Every row gives one point. To make a cloud, some directions were put in groups of two or more. Within a group, all points are equally far from the middle, so they leave a hole (a ring in 2 directions, a hollow ball in 3). The other directions are filled evenly. Then the cloud was stretched, turned, moved and blurred a little. Count the holes, and give their numbers of directions, smallest first.
In the rows, 128 means zero.

Cloud, 22 rows:
[[ 78 193 103]
 [ 98 106 101]
 [130  63 139]
 [127 102 141]
 [125 139 111]
 [ 90  95  52]
 [114 155  79]
 [134 114 196]
 [ 57 104  97]
 [ 73  78 154]
 [ 58 124  80]
 [110  69 108]
 [110 188 161]
 [196 170 127]
 [180 117  66]
 [184 100 154]
 [163 113 132]
 [123 151  93]
 [ 19  81 129]
 [109 108 114]
 [ 88 100 153]
 [ 80  70 148]]
Holes: 0

Cloud (29 x 4):
[[ 66 149 100 109]
 [141  78 184 124]
 [160 124  74  91]
 [160 158 188 137]
 [165  93 155  95]
 [163 130 163 183]
 [ 69 156 118 125]
 [142  69 180 145]
 [174 186 142 154]
 [ 71 154 103 108]
 [211 168 109 171]
 [114 183  98  78]
 [ 55  90 172 104]
 [ 64 106 106  87]
 [ 61 113 181 129]
 [138 185  70 131]
 [153  65 129 152]
 [122  53 168 143]
 [131  99 180  89]
 [134 126 202 118]
 [101 145 164 160]
 [125 128 138 201]
 [148 180  69 148]
 [116  53 110 140]
 [159 100  71 147]
 [ 89 134  67 182]
 [108 179  92  86]
 [221 129 124 162]
 [189 133 201 106]]
Holes: 1 (3)

Cloud, 54 rows:
[[148 146 106 185 127  80]
 [141 118 131 200  98 133]
 [199 115 101 103 118 175]
 [168 160 128 133 141 136]
 [135 121  49 125  89  99]
 [144 124 123 134 118 114]
 [103  97 142 210  44 124]
 [ 71 150 162 170  75 119]
 [108 107 198 156  82 167]
 [111  97 204 125 154 176]
 [105 171 104 165 131 149]
 [ 78 103  81 115 115 115]
 [123 103  82 159 168 109]
 [133 117  77  85  51 116]
 [144  93 136 170 112  98]
 [104 191 175 139 139 111]
 [ 52 134 142 242 127  72]
 [144 204 108 143 155 157]
 [ 97 116 122  97  95 111]
 [ 68 114 123 194 147 161]
 [136 184  91 137 149  77]
 [171 114 109 125  84 144]
 [112  69 133  98  74 148]
 [156 120 153 177  52  42]
 [ 54 106 176 138 112 155]
 [151 119  88  81  81 245]
 [ 97 137 101 199 125 133]
 [147 122  68 131  59 114]
 [ 91  78 142 163  95 204]
 [103  88 127 182 109  68]
 [115  68 188 124 130  59]
 [103 193 147 222 122 172]
 [133 189 132  90  43 219]
 [147 209 163 112 151 163]
 [127 169 150 120  98 176]
 [135 188 153 107  48 133]
 [ 84 152  65 139 139  87]
 [147 122 147 169  55  81]
 [126  97  98 108  71 172]
 [ 50 122 132 199 111 117]
 [137 150 210 174 161 133]
 [160 141 152 179  61 137]
 [102 167  99 187 116 138]
 [ 77  48 150 156  57 111]
 [149  82 138 107  88 111]
 [101 211  76 170 112 177]
 [ 85 118 169 175  19 106]
 [121 129  87 135 124  82]
 [113 140 140 152 172 167]
 [121 147 179 125 102 101]
 [167  97 197 118 146 169]
 [117  51  95 176 125  91]
 [ 59  91 154 183 130 200]
 [176 207 146 109  69 155]]
Holes: 0

Cloud (95 x 9):
[[151 135 134  85 196 193 151 166 112]
 [117 155 100 128 134  81 150 100  46]
 [ 73  94  94 125 158 167 143 111  88]
 [ 58 104 142  65 118 152 107 177 119]
 [122 159 126  98  91 141 132 168 125]
 [ 84  88  94  85 150 135 172 143 170]
 [113 164 113 116 137  77 141 120  49]
 [133  93  62  56 102 179 174 180 105]
 [172 106  77 107 163 229 174 132  78]
 [194 102  95 109  92 143 186 185  88]
 [ 79  64 144 103 154 186 180 211 144]
 [129 160 137  51 138 152 113 201 143]
 [ 61 115  50 126 105 165 154 104 102]
 [ 95 148 135 142 172 197 103 193 108]
 [ 96 165 101 146 158 175  80 216 105]
 [186 165  38 137  83 120 184 130 109]
 [163 179 124 118 104 209 138 127  98]
 [100 112 159 108 151 166 186 178 123]
 [112 126  78 137 109 182 111 153 124]
 [ 56 164 148 122 172 198 196 140 118]
 [103  80 109 134 161 162 150 176 172]
 [144 160 173  25 162 187 157 204 145]
 [ 86 178  77 175 166 187 169 158 143]
 [147 112 100 101 108 164  86 162 149]
 [158 211 121 146 180 168 206 143 128]
 [ 79 144  82  69 115 180 142 202 150]
 [137 163  93 170 208 145 179  97 130]
 [ 76 151  58  69  61 205 156 121 128]
 [ 62 144 112 111 142 225 142 141 166]
 [156 108  90  72 178 106 198  98 166]
 [126 202 145 172 109  83 204  96 113]
 [114 104 126  79 154 126 164 136  99]
 [133 143  80 177 150 126 161 183  37]
 [155 210 102 175 120 143 102 134 102]
 [137 137  69 147 164 158 218  85  93]
 [ 33 138 103  96 160 220 141 134 164]
 [ 67 131  92 151 182 196 192 125  83]
 [102 126 177 107 105 194 155 123 120]
 [143 101  41 174 146 172 192 142  96]
 [177 127  77  91 103 135 111 165 127]
 [174 145  22 105 126 128 183 141 130]
 [121 160 117 143 106 194 138 153  89]
 [150 161  67 174 144 144 163 173  65]
 [164 119  53 105  66 109 162 154 141]
 [ 84 164  87 178 152 136  99 135 147]
 [129  76  84 102 179 195 140 189  52]
 [117 163 111  88 148 124 124 121 166]
 [149 117 114  68  48 133 105 151 158]
 [ 82 116  72  75 143 200  75 168 125]
 [178  93  99 148 134 127 193 147 136]
 [ 99 113  66 181 172 105 158 117 149]
 [ 98 136 149  42  97 193 123 201 102]
 [109 119  64 191 167 192 128 108  85]
 [101 135 135 118 108 183  86 193  95]
 [107 131 138  90 179 121 149 129  62]
 [106 141  83 116 100 219 148 178  95]
 [101 162  85 154  77 127 129 143  59]
 [132 154  59 135 181 167 138 114 117]
 [168 158 151 130 163 159 206 173 114]
 [ 58  92 107  54 131 207 163 238  98]
 [158 144 113 106  62 183 171 177 139]
 [154 136 154 143 108 157 188 119  50]
 [160 153 118  61  73 123 148 155  75]
 [178 129  35 126 132 163 144 109 113]
 [138  93  44 116  91 140 125 103  46]
 [ 94 151 103 154  88 165 157 222 112]
 [ 44  94 127  68 147 153 170 178  98]
 [116 137 103 242 154 178  99 129 115]
 [201  78  71  84 116 188 174 149  75]
 [157 163 130  76  99 146 137  90  76]
 [200 173 160 146 200 109 189 161 120]
 [ 78 129 158  73  98 172 131 152 122]
 [130 132 103 166 134  62 182 142  74]
 [145 198  92  79 131 111  99 136  99]
 [184  93 108 111 116 108 166 104 154]
 [165 105 122 148 169 158 201  85  90]
 [124  72  56 132 152 149 165  94  99]
 [ 91 155 158 100 113 190  99 179 125]
 [136 163 170  94  76 179 109 169 107]
 [ 29 149 130 109  90 128 137 142  86]
 [200 170  95 194 169 141 137 101 131]
 [106 132 107 129 145 113 102 126  60]
 [ 86 127  84 145 154  85 185 168  85]
 [ 68  95  59 103 101 136 133 169 106]
 [115 150  60 126 155 143 183 146  37]
 [155 151 144 130 117 189  59 172 117]
 [125 111 128 153 156 193  72 155 131]
 [176 153  73 138 141 104 191 115  77]
 [154  60  37  84 140 189 155 144  98]
 [108 172 140 175 165 210 183 214 135]
 [173 172  36 155  77  92 134  71 103]
 [148 136  67 116 123 183 138 109 131]
 [157 210 168 114 131 214 128 185 147]
 [161 104 109 116 109 104 150  73  89]
 [ 66 172 141 207 113 158 112 145 150]]
Holes: 0

Cloud, 91 rows:
[[162  92  52 175 146 166 109  67 166]
 [204  60 143 111 134 127  81 163 106]
 [ 90 177 138 154 106 108  75 101  98]
 [189 129  82 118 140 102 157 160 219]
 [175 100 121  76 114  87  71 196 162]
 [168 162  74 108 173 169 143  78  77]
 [163 110 123 122 148  61  43 205 124]
 [126  76 138 135 168  89 174  62 201]
 [ 60 123 164 167  60  94 146  52 129]
 [125 161 199 161 201 134  72 160  96]
 [130 174 152  26  94 138 150 119 139]
 [113  76 135  98 110 170 180 171 151]
 [ 69  75 146 180  82 150 118  76 115]
 [ 77 147 154  96  61 149 166 129 160]
 [152  87 121  88 159 142  68 142 162]
 [161  98 156 122 199  94  73 133 189]
 [131 134 141 128 163 125  71  68 182]
 [204 140 107 139 147 133  43 114 135]
 [110 163  85 184  93 169 133  99 105]
 [119  44 126 183 160  88 140  70 177]
 [195 125 147 106 157 151 205 101 158]
 [180 210  87  82 146 110 155 149  81]
 [154 153 159 191 121 105 194 122 156]
 [160  46 134 134 143 181 173 156 133]
 [ 73  84 147 126  88 152 129 144 177]
 [191 156 143 135 131  70 185 114 146]
 [169 156 179  84 182 105 101  99  94]
 [174  90 122  74 104 135 151 228 140]
 [153 161  82 116 146 108 166 119 209]
 [193 201 112 112 107 123 145 176 162]
 [172 238 111 148 181  99 106 200 169]
 [110  82  67 138 121  78 179 121 197]
 [124  92 144 142 117 194 134 138  81]
 [107 134 139  96 112  46 176  73 218]
 [142 112  63 141 179 154 103 198 169]
 [143 159  71 140 112  76 179  74 149]
 [143  74 116  94  72 105 115 180 158]
 [100 198  99  84 120 101 201 101 120]
 [ 94 116 157 190 172 139  48 136 102]
 [170 170 145 132  69 124 122 141 146]
 [115 158 153 151 157 105  99  50 133]
 [117 145 183 127 125 186 128 116 154]
 [128 157 140 131 140 145  76  59 123]
 [112 197 116 171 172 107 116  86  94]
 [137 157 133  89  94 149 170 207 107]
 [212  77 146  99 161 138  71 150 123]
 [189 112  96 139 189 102 125 209 215]
 [173 107  84 113 135 143 110 144 214]
 [ 69 146 137 153 121 194 112 110 168]
 [ 47 115 137 140 123  93 188 135 159]
 [ 41  74 147 127 104  71 172 116 176]
 [142 102 186 143 125 144  87 167  89]
 [126 139 164 110 154 117 216  50 115]
 [130 108 113 114 150  73 183  99 222]
 [111 226  72 144 149 147 119 157 144]
 [136  64  81 118 133 104 191 111  63]
 [158 146 110 152 215 121 125  89 164]
 [133  82 154 143 143 189 163 180 161]
 [136  55 142 113 102 148 137 170 196]
 [ 71  65 176  97 118 167 137  98  70]
 [ 67 162 159 120  79  82 124 119 125]
 [154 122  78  64 142 155 156 112 156]
 [167 112 104  58  89  90 101 145 162]
 [171  78 110 111 136 101 190 175 208]
 [126  88  59 137  93 152 120 146  71]
 [189  96 106 126 160  98 156 201 213]
 [ 94 165 199  68  84  87 143 153 123]
 [106 204 113  83 151  64  92 106 143]
 [114 104  24 127 137 110 142 128  67]
 [129  67 153 182 137  97 178 142 121]
 [200 108  77 145 189 135 134 119 121]
 [147 180  27 101 129 121 125 116 146]
 [117 135  68 166 138 130 134 177  83]
 [121 165 172  37  80  51 167  97 124]
 [134  76  83  71 109 145 151 141 156]
 [144 170  88 110  71 135 144  84 108]
 [109 149 177 109 121 155 122  75 173]
 [192  91  74  75  89 107 155 173 135]
 [153 168 186  63 180 133  87 115 127]
 [103 172 119 148 193 160 131 200 144]
 [153 125 129 150 223  96  74 115 193]
 [174  95 150 131 223  98  88 144 159]
 [ 61 107 174 166 182 136 100 125 136]
 [184 101 165 115 179  88  56 178 223]
 [158 125  75 125 153  48 115 143 146]
 [158 120 110 119 133 155 109  94 211]
 [ 89 210  94 151 191 173 133 111 155]
 [223  87 121 122 133 141  93 129 146]
 [105  69 101 162  99  52 178 133 168]
 [227 139  58 107 155 114 123 160  96]
 [187 101  75 122 130 114 137 187 205]]
Holes: 3 (2, 2, 2)
